Each row is a point. Each copy is the shape, with its points in the same order, stretched, turned, moved and blurred by noise. Say if it was mirrored as well.

Shape (7 x 2)
-29,-18
-41,28
-7,3
-52,29
-10,-12
45,-7
17,32
Copy 1 (7 x 2)
20,26
-16,48
4,7
-21,60
2,4
-11,-50
-33,-12
Copy 1 is: mirrored
Copy 2 (7 x 2)
-47,-2
-41,43
-12,2
-53,45
-24,-14
42,-28
27,22
Copy 2 is: only turned
Copy 3 (7 x 2)
5,32
-43,36
-9,6
-48,40
6,14
16,-42
-29,-22
Copy 3 is: mirrored
Copy 4 (7 x 2)
-25,-5
4,-42
4,5
-4,-39
-15,3
14,42
25,8
Copy 4 is: mirrored

Shape (7 x 3)
18,1,10
0,-9,6
5,-5,1
17,-8,31
3,0,-47
-8,20,-8
-3,-30,-19
Copy 1 (7 x 3)
5,-14,15
7,-18,4
6,-10,7
5,-37,17
9,40,6
-20,2,0
34,4,-10
Copy 1 is: only turned
Copy 2 (7 x 3)
-12,-21,-21
-16,-8,-1
-11,-13,-5
-28,-13,-26
20,-27,13
6,4,-1
-13,-21,21
Copy 2 is: mirrored
Copy 3 (7 x 3)
22,-1,6
4,-1,17
7,6,15
35,-24,12
-22,60,17
-15,16,-16
-5,26,48
Copy 3 is: mirrored
Copy 4 (7 x 3)
9,13,-17
14,8,3
8,5,3
13,27,-19
6,-34,13
-19,1,7
30,-18,14
Copy 4 is: only turned

Shape (8 x 4)
-8,32,12,22
6,-18,-12,-19
-10,-7,-1,-10
2,-60,1,-1
-3,-24,-18,3
14,22,9,4
7,22,-3,16
6,-6,-5,12
Copy 1 (8 x 4)
19,47,18,11
0,-29,3,-1
3,-1,2,-11
-41,-28,-24,0
-23,-22,5,-3
23,19,12,24
11,19,20,20
-6,2,6,15
Copy 1 is: mirrored
Copy 2 (8 x 4)
22,-7,37,8
6,17,-23,-7
-5,9,-2,-3
-9,-13,-29,-35
6,-6,-23,0
23,11,23,3
27,-4,16,14
17,-10,6,1
Copy 2 is: only turned

Shape (11 x 6)
-26,15,9,-15,-42,-5
51,-8,1,26,2,-33
24,5,-5,38,17,-23
27,-2,9,19,3,-6
47,-11,2,21,-1,-11
-11,-8,-17,-13,-17,-20
-24,-22,18,-22,12,2
-18,-7,-1,-11,-7,3
-11,-5,14,-8,-19,-19
2,2,1,-30,13,23
-34,-30,-1,-5,-15,16
Copy 1 (11 x 6)
10,45,36,-21,-5,-25
-18,-21,-23,-22,-27,48
-23,-32,-32,-19,-19,20
-5,-9,-27,2,-14,25
-9,-12,-25,7,-21,39
4,4,33,-18,-10,-8
28,-15,-4,2,19,4
14,6,13,5,1,-9
7,10,13,-26,0,4
38,-1,-9,27,-11,-9
13,10,23,29,20,-12
Copy 1 is: mirrored
Copy 2 (11 x 6)
-22,18,29,-11,-43,-9
-7,-14,-53,16,49,44
4,0,-54,-12,30,18
0,2,-30,14,21,13
-2,-8,-35,14,47,26
-12,-21,1,-11,-6,1
4,-19,11,23,-32,-42
-3,-5,9,-1,-16,-16
-22,0,3,9,-20,-8
24,-1,16,23,-13,0
-14,-12,33,-13,-16,-46
Copy 2 is: only turned
Copy 3 (11 x 6)
-17,19,28,-31,5,40
22,-15,-29,24,31,-18
-2,-32,-22,44,13,-20
8,-22,-5,14,11,-11
25,-19,-23,10,17,-16
-9,15,-16,-34,17,16
-21,-11,21,-45,18,0
-14,-3,5,-33,2,10
-10,3,15,-25,24,19
-10,13,18,-32,-2,-9
-8,-28,-8,-60,-10,19
Copy 3 is: mirrored
Copy 4 (11 x 6)
-48,13,16,24,-31,-6
32,-3,22,-31,20,34
32,31,6,-22,21,25
27,4,11,-15,13,10
24,-17,21,-15,19,22
-33,-7,4,15,-20,22
4,-26,-14,12,-16,-4
-17,-7,-5,20,-12,7
-12,-5,13,5,-27,12
-31,-21,-11,8,4,-11
-9,-21,-7,46,-30,11
Copy 4 is: only turned
